Each row of a before or after table is a point. The points were changed in one or more steps. Then noise was added and the rows were shuffled. The steps act on columns, c1 being the first. Name the steps. A step turns or swaps two columns, mirrors them in a line or flattens them onto one, adds a multiple of one to another, or multiplies or shifts one. Angles are multiples of 10 degrees, from the lower column toward the higher: turns from -170 to 170, lines from 10 to 170 but not 90. Use the fewest steps. Two steps may share a column if one is a turn and the other turns, adds or multiplies; they go together, in the order done. Otherwise the lowest column goes first.

Before (9 x 2):
[[-0.8 -5.0]
 [-4.6  1.3]
 [-5.4 -0.4]
 [-4.7 -0.3]
 [ 6.4  4.2]
 [ 1.2  2.1]
 [-5.9 -4.5]
 [-5.0 -0.4]
 [ 2.5  4.3]]
After:
[[-0.8 -2.0]
 [ 2.5  7.2]
 [ 1.3  5.3]
 [-4.5  4.5]
 [ 6.7  7.3]
 [-5.0  2.6]
 [-6.0 -1.5]
 [-5.1  2.7]
 [-5.5  2.3]]
Steps: shift c2 by 3.0

Before:
[[ 1.3 -3.3  3.9 -2.9]
 [ 1.5  4.4  3.5 -0.5]
 [-2.3 -1.9  2.9  3.2]
 [-1.4  4.2 -1.6  0.4]
 [ 3.5  2.0 -0.5  1.7]
 [-2.3 -1.5  2.4  3.1]
 [-1.0 -3.4 -1.2 -2.7]
 [ 0.2  2.8 -2.6 -0.8]
 [-0.3 -3.1  4.8  0.7]]
After (9 x 4):
[[ 3.2 -8.3  1.4  4.4]
 [ 0.4  7.0 -2.4 -0.9]
 [-3.6 10.7 -0.8 -1.3]
 [-0.7 -7.9  4.0  2.1]
 [-5.8 -4.6  4.4 -0.4]
 [-2.4 -8.4 -2.4  1.0]
 [ 9.0  5.5  0.5 -1.6]
 [ 4.0 10.9  1.9  2.9]
 [-5.8 -3.4  4.0 -0.9]]
Steps: multiply c1 by 2.5; multiply c2 by 2.5; mirror c3 and c4 in the line at 20 degrees

Before:
[[ 0.5 -1.1 -7.8  3.5  8.8 -1.4 -6.3  0.9 -3.4]
 [ 0.0  6.4  2.8  5.0 -2.0 -0.8 -3.2 -6.3  0.3]
 [-2.1 -1.9  5.9 -6.2  1.7 -2.9 -1.7 -0.6  1.4]
 [ 2.8 -2.4  2.7 -6.4 -0.3  2.1 -2.0  2.6  0.6]
 [ 2.3  0.6  0.2  4.1 -0.5  0.7  4.8 -6.2 -3.4]
 [-4.4  1.8 -7.4  2.9  7.5  1.9 -4.9 -5.1 -2.2]
 [ 1.1  3.5  4.7  1.4 -1.2 -0.6 -3.2 -7.2 -7.5]
 [ 0.0  2.2 -2.2 -1.8  3.2 -2.7 -5.8 -6.6  0.2]
 [-1.4 -1.2 -2.2 -6.7 -1.8  2.6 -3.3  2.8  0.9]
 [-2.5 -4.2  1.7 -4.0 -3.1 -0.1  0.5  4.7 -0.3]
 [-0.8 -4.0 -4.5 -1.6 -2.1 -2.1 -3.9 -1.3  0.2]
 [-1.5  3.8 -0.1 -6.4  0.1 -5.3 -0.5  4.3 -3.3]
 [ 0.7 -2.1 -2.4  9.6  6.1  2.8 -6.2 -2.9 -5.1]
 [ 5.2  1.3 -0.2  6.7 -4.6  3.1  0.6 -6.6  2.0]]
After:
[[-4.3 -6.7 -3.1  3.0  5.9  1.9 -5.1 -6.7  5.3]
 [ 0.0  3.8 -5.6  5.1 -1.3 -0.8 -3.4 -8.1 -1.7]
 [ 1.1  5.2 -2.7  1.4  6.0 -0.6 -2.9 -9.4 -4.8]
 [ 5.3  0.0 -1.2  6.7 -3.8  3.1  0.3 -8.7 -3.2]
 [-0.7 -5.2  3.1 -1.4 -1.3 -2.2 -3.9 -1.6 -1.9]
 [ 2.8  2.0  2.9 -6.4 -0.5  2.2 -1.9  3.5  0.2]
 [-1.4 -2.4  1.1 -6.7 -1.2  2.8 -3.4  3.7 -1.1]
 [-2.2  5.5  2.9 -6.1 -0.3 -3.0 -1.8 -0.8  2.0]
 [-2.5  0.9  4.6 -3.9 -1.0 -0.2  0.5  6.2 -2.9]
 [ 0.5 -2.7  1.7  9.7  7.5  3.0 -6.3 -3.6  2.7]
 [ 0.5 -7.9  0.0  3.4  7.1 -1.3 -6.5  1.4  6.0]
 [-0.2 -1.9 -2.4 -1.8  1.5 -2.8 -5.7 -8.6  3.0]
 [-1.5  0.7 -3.7 -6.2  3.2 -5.2 -0.5  5.5 -1.5]
 [ 2.2  0.2 -0.4  4.1  2.8  0.7  4.8 -8.3 -2.0]]
Steps: turn c2 and c3 by -80 degrees; turn c5 and c9 by 60 degrees; multiply c8 by 1.3

Before (10 x 14):
[[ 1.2  2.0  2.8  1.7 -4.8  5.2  0.2  4.9  5.1  3.2  5.2 -3.0 -1.7 -6.2]
 [-2.2  2.0 -4.8  1.4 -2.2  3.2 -0.1  2.2 -3.4 -1.0  8.2  1.8  2.8  0.7]
 [ 5.3  3.9  0.5  7.4 -2.6 -0.8 -7.6  0.9 -1.1  4.4 -0.7 -1.7 -0.8 -3.7]
 [-1.0  1.8 -1.4  1.3 -0.1  2.7  0.5  2.0 -0.1 -1.5  8.0 -3.3 -0.7  5.2]
 [ 3.5  8.5  6.8  2.6 -2.2  5.0 -3.8  5.9  1.1  3.1  1.0 -2.0 -0.3 -5.9]
 [ 4.1 -0.9 -3.7 -0.2  2.8  1.3 -1.7  1.6  0.0  0.3  9.1  4.4  0.9  4.2]
 [ 3.2 -0.3 -4.8 -1.9  2.4 -4.7 -6.7  3.9 -2.3 -3.0  6.0  3.2 -4.4  1.2]
 [ 1.3 -0.3 -2.6  5.4  6.2 -7.5 -6.0  2.9 -3.4  1.5  2.0  7.0 -5.0  1.0]
 [ 3.0  8.7  0.9  1.0 -3.7  1.7  0.5  4.0  2.6  6.4  1.0 -3.9  0.4 -4.5]
 [ 0.5 -0.9 -3.4 -1.1  1.2  3.5 -1.6  0.6 -5.3  2.5  5.6  0.9 -2.9  2.3]]
After:
[[ -1.0  -0.3  -2.5  -1.3  -1.6   3.8   0.6   1.8  -5.2   2.5   5.8   0.6
   -3.2   1.5]
 [ -8.1  -0.9  -2.0  -1.6  -5.6  -4.9   0.9  -0.9  -2.4  -3.0   6.0   3.2
   -4.5   3.8]
 [  2.9   0.7  -1.3   1.5   1.0   2.6   0.4   3.3   0.1  -1.6   7.9  -3.2
   -0.8   4.4]
 [ -4.9   0.7   2.7   1.9   3.6   5.2  -0.9  -7.9   5.4   3.0   5.1  -3.0
   -1.6   1.2]
 [-10.4  -0.3  -2.9  -0.3  -6.7   1.3   0.9   2.7   0.1   0.1   9.0   4.5
    0.8   3.3]
 [-15.8   2.7   3.1   8.1  -3.1  -0.8  -0.9  -3.8  -0.9   4.1  -0.5  -1.7
   -0.8  -1.0]
 [-10.9   1.9   7.2   5.2  -1.7   4.9  -2.6  -8.0   1.0   3.3   0.9  -2.0
   -0.3   2.4]
 [ -9.4   1.3   0.3   3.7   0.5   1.7  -0.3  -6.0   2.8   6.6   1.2  -4.1
    0.2   1.3]
 [ -1.6   1.7  -0.5   4.8  -7.3  -7.6   0.2  -0.6  -3.2   1.6   1.8   7.3
   -4.9   2.7]
 [  5.3   0.9  -4.2   1.9   4.6   3.2   1.8  -0.5  -3.3  -1.2   8.3   1.8
    2.9   2.4]]
Steps: multiply c1 by 3; turn c1 and c5 by -160 degrees; flatten c2 and c4 onto the line at 70 degrees; flatten c3 and c7 onto the line at 160 degrees; mirror c8 and c14 in the line at 60 degrees
